Every row gives one point. Each copy is the shape, with its points in the same order, stretched, turned, moved and blurred by noise. Say if it was mirrored as well.
In the rows, 128 means zero.

Shape (6 x 2)
[[116 122]
 [111 131]
 [132  85]
 [149 179]
 [176 118]
 [183 152]]
Copy 1 (6 x 2)
[[105 134]
 [103 148]
 [100  97]
 [148 176]
 [156 108]
 [171 145]]
Copy 1 is: only turned
Copy 2 (6 x 2)
[[115 122]
 [116 107]
 [101 152]
 [166  94]
 [156 163]
 [184 146]]
Copy 2 is: mirrored
Copy 3 (6 x 2)
[[113 116]
 [ 99 123]
 [124  90]
 [146 172]
 [168 122]
 [181 151]]
Copy 3 is: only turned
Copy 4 (6 x 2)
[[131 147]
 [121 157]
 [175 122]
 [ 75 126]
 [135  82]
 [103  84]]
Copy 4 is: mirrored

Shape (7 x 3)
[[161  85 141]
 [144  89 102]
 [166 144  93]
 [151 114 144]
 [116 163 149]
 [ 91 152 161]
 [105  90 154]]
Copy 1 (7 x 3)
[[188 143 122]
 [181 109  95]
 [144 146  60]
 [159 146 123]
 [ 96 147 138]
 [ 97 135 169]
 [156 112 166]]
Copy 1 is: only turned
Copy 2 (7 x 3)
[[164 164 122]
 [133 157  93]
 [162 106  78]
 [157 137 128]
 [129  90 149]
 [105 102 167]
 [108 160 151]]
Copy 2 is: mirrored

Shape (11 x 6)
[[181 141 121 135 140 117]
 [110 124 166  69  99 113]
 [182  98 132 126 162 151]
 [118 126 107 123 164  97]
 [ 90  87 118 110 176 105]
 [ 99  85 117 120 144 124]
 [156 130 186 133  95  67]
 [124  58 119  47 105 126]
 [ 96  80 154  76 119 144]
 [123 126 154 133  99 150]
 [112 125 176 138 141 129]]
Copy 1 (11 x 6)
[[160 141  74 128 132 155]
 [164 112 188  99 133  88]
 [147  77  68 130 137 173]
 [105 129  99 101 139 113]
 [ 86  81 123  90 128  96]
 [104  84 132 116 115 106]
 [212 152 108 139 127  65]
 [153  78 168  65  88 135]
 [141  62 180 105 125 108]
 [147 118 156 157 126 130]
 [135 104 141 155 157  92]]
Copy 1 is: only turned
Copy 2 (11 x 6)
[[175 134 121 124 150 151]
 [ 94 167 156 123 107 146]
 [174  93 144 113 137 150]
 [119 125 106 111 156 115]
 [ 91 101 123  95 143  96]
 [109 107 128 116 123  96]
 [137 182 174 140 154 127]
 [115 135 148  83  68 110]
 [ 90 121 163 111  86 124]
 [128 131 144 165 114 140]
 [102 120 154 147 144 139]]
Copy 2 is: only turned

Shape (11 x 8)
[[106 178  74 174 133 111 116 119]
 [ 97 139 140 113 183 114 158  91]
 [107 148 114  95 158 165 123 160]
 [155 142 115 128 113 137 181 130]
 [104 167 166  62 124 160 114 137]
 [122  91  96 197 122 148 121 124]
 [117  93  95 103 154 106 100  93]
 [122 189 115 117 142 147 119 106]
 [ 99 122 121 127  72 103 113 100]
 [144 145 127 120  73 131 132 161]
 [155 131 118 122 148  95 116 127]]
Copy 1 (11 x 8)
[[119 173  99  69 138  86 134 102]
 [ 47 152 138 109 142 152 118 120]
 [ 76  88 130  61 158 110 139 139]
 [136 135 149 104 158 140 171 116]
 [ 52  64 131  61 108 130 164 116]
 [134 146 109 151 163  62 143 124]
 [108 114  80 131 136 135  79 109]
 [ 88 120 129  60 133 109 138  78]
 [134 127  77 121  82 119 153  96]
 [162 104 132  80 112 110 177 118]
 [137 128 147 103 136 132 105 111]]
Copy 1 is: mirrored
Copy 2 (11 x 8)
[[113 115 187 177  76  88 137 113]
 [142 116 139 164 154 145 170  54]
 [129  98 155 114 116 184 158 129]
 [133 192 150  98  98 129 148  87]
 [ 66  96 130 101 140 187 139 102]
 [162 167 117 154 115  83 146 176]
 [165  91  83 152 105 114 130  87]
 [ 94 117 168 157  97 165 123 101]
 [ 82 130  88 134 106  65 132 104]
 [ 88 154 135  76 104 104 121 121]
 [156 112 137 119 119 107 108  82]]
Copy 2 is: mirrored
Copy 3 (11 x 8)
[[ 99 162 131 103  68 120 176 121]
 [119 109 131  85 172 128 144 116]
 [ 96 147 122 131 145 170 117 143]
 [159 130 129 131 139 111 127 169]
 [118 157  88 111 139 157  76 120]
 [ 98 116 156 176  97  84 165 115]
 [ 85  65 141 104 115 138 127 113]
 [118 161 135  99 102 153 120 116]
 [115 116  90 115  75  90 121 109]
 [137 149 102 139  93  90  99 174]
 [102 106 154  98 111 111 107 143]]
Copy 3 is: mirrored
Copy 4 (11 x 8)
[[137 130 117 156  95 163 167 167]
 [139 150 186 127 104 197 114 120]
 [182 160  91 108 140 160  90 151]
 [173 135 159 125 140 123 136 101]
 [163 202 117  80  98 111  63 125]
 [ 98  97 127 179 184 151 149 156]
 [101  84 115 150 106 158  85 123]
 [175 170 137 142  90 136 107 138]
 [ 74 132 113 127  86 108 128 108]
 [141 143 109  92 130  78 124 127]
 [130  96 147 118 113 123 106 149]]
Copy 4 is: mirrored

Shape (16 x 11)
[[125 135 104 114  94  83  98 119 156  92 103]
 [125 156 164 122 155 148 176 150 114 104  88]
 [134 157 111 165  84 120 151 148 141 157 147]
 [113 122 102 100 131 121 158 120 164 123  90]
 [106 139 146 138 140 153 120 148 107 151 115]
 [ 88 141 105 164  99 101 111  93 156 161 177]
 [166 139 114 105 108  88 112 143 106 153 178]
 [138 146 103 126  71  77 179 119 112  94 101]
 [170 123 150 161 161 139 144 114 173 126 118]
 [149 113  92 161 143 138 124 119 149  93 103]
 [164 123  94  87 122 141 164 159 117  96 168]
 [163 102 167 147 133  89 105 104 143 150  99]
 [ 78 153 111 151 121  74 175 153  96 136 158]
 [117 173  87  77 141 141 174  74 150 128  89]
 [127 129 143 105  94 121 128 152 113  74 136]
 [159 120 157 114  89 139 151 133 101 147 170]]
Copy 1 (16 x 11)
[[155 135 117 122 114  56  87  84 173 102 124]
 [121 111 178 127 134 119 138 121  62 134 110]
 [144 174 105 167  97 106 151  86 134 181 162]
 [121 135 137  98 142  98 139  81 143 122 117]
 [114 127 134 164 128 141 120 151 116 156 109]
 [126 169 108 199  98  99 162  95 210 140 146]
 [160 195 108 113  85  73 143 164 159 170 155]
 [141 127 122 123  80  41 136  61 108 144 132]
 [169 111 153 130 181 121 163 101 130 144 145]
 [153 104  88 129 172 100 130 100 122  96 149]
 [135 168 107  57  99 106 157 140 107 125 187]
 [177 102 144 137 161  77 124 128 172 176 118]
 [ 84 179 130 176  91  57 166 120 113 161 151]
 [137 153 146 106 128 130 183  66 138  86  75]
 [142 117 140 111  83  78  98 134 120 121 154]
 [148 135 129 108  71 126 155 152 139 196 156]]
Copy 1 is: mirrored
Copy 2 (16 x 11)
[[ 92 106 102  90 132 106  97 100 145 126 101]
 [119 124 168 120 104 185 141 157  90 105  76]
 [100 139 119 174 120 102 152 121 158 149 114]
 [100 106 121  88 143 161 149  99 115 137 111]
 [115 107 151 153 125 168 107 147 127 143 121]
 [ 89 143 129 170 142 110 108  65 168 138 161]
 [113 162  87 144 153  81 111 175 142 123 147]
 [ 64 113 113 127 109  88 145 126 104 108  89]
 [157 144 126 147 151 174 129  96 116 119  77]
 [126 100  86 138 129 175 117  97 125 113  88]
 [139 127  87 119 118 128 164 175 122  89 147]
 [129 129 134 147 186 125  86 108 108 138  83]
 [ 46 140 146 158 132 123 142 149 142  83 131]
 [ 97 141 115  83 100 179 149  94  85 152 127]
 [118 100 138 114 104 110 114 152 132  90 121]
 [145 136 139 173 130  90 136 155 112 129 150]]
Copy 2 is: only turned
Copy 3 (16 x 11)
[[144 139 109 105 106 124 117 141 115  55 103]
 [107  77 192  80 143 151 137 108 151 124 129]
 [117 151 146 141 107 108 171 170 138 116 111]
 [108 113 105  97  97 141 138 108 148  94 111]
 [116 103 155 129 155 156 118 136 128 141 101]
 [129 180  80 178 140  93 132 147 130 106 107]
 [123 148 135 115 116 113 135 182  69 125 143]
 [115 113 138  93  96  86 197 139  97  57 110]
 [171 126 152  96 114 128 113 105 185 155 135]
 [185 127 119 105 117 159 148 113 149 115 111]
 [126 121 145 118  88 163 172 136  99 102 175]
 [168 109 131  94 120  88  89 131 133 146 103]
 [ 93 113 101 127 183  92 186 181 113  99 134]
 [ 73 150 139  80  88 149 153  70 130  98  98]
 [137 101 154 132 117 140 129 135 106  65 145]
 [121 114 171 149  93 107 139 134  93 129 149]]
Copy 3 is: only turned
Copy 4 (16 x 11)
[[108  96 130  98  97 157  98 138 129  73 128]
 [127 169 161 124 114 128 156 163  75 137  62]
 [156 150  93 130  56 129 108 195 140 119 146]
 [112 127 113  93  82 125 149 146 130 101  74]
 [120 138 130  92 116 118 130 159  98 171 117]
 [139 130 100 103  90 134 117 164 196 130 186]
 [177 174 116  76  86 155  93 143 128  95 176]
 [157 148 139 115  58 202 131 179 124  81 119]
 [180 128 132 143 111  95 111 122 136 121  77]
 [155  98  89 134 125 145 116 132 124 106  92]
 [166 183  87 112 108 153 170 131  90  82 138]
 [183  96 170  94  88 106  71 119 134 133 108]
 [152 163 144  81 101 164 156 231 137 109 158]
 [ 96 186 104  91  81 168 154 140 156 118  48]
 [120 132 149 123 115 161 151 130  80  99 151]
 [182 177 131 114  66 145 137 124 102 149 170]]
Copy 4 is: mirrored
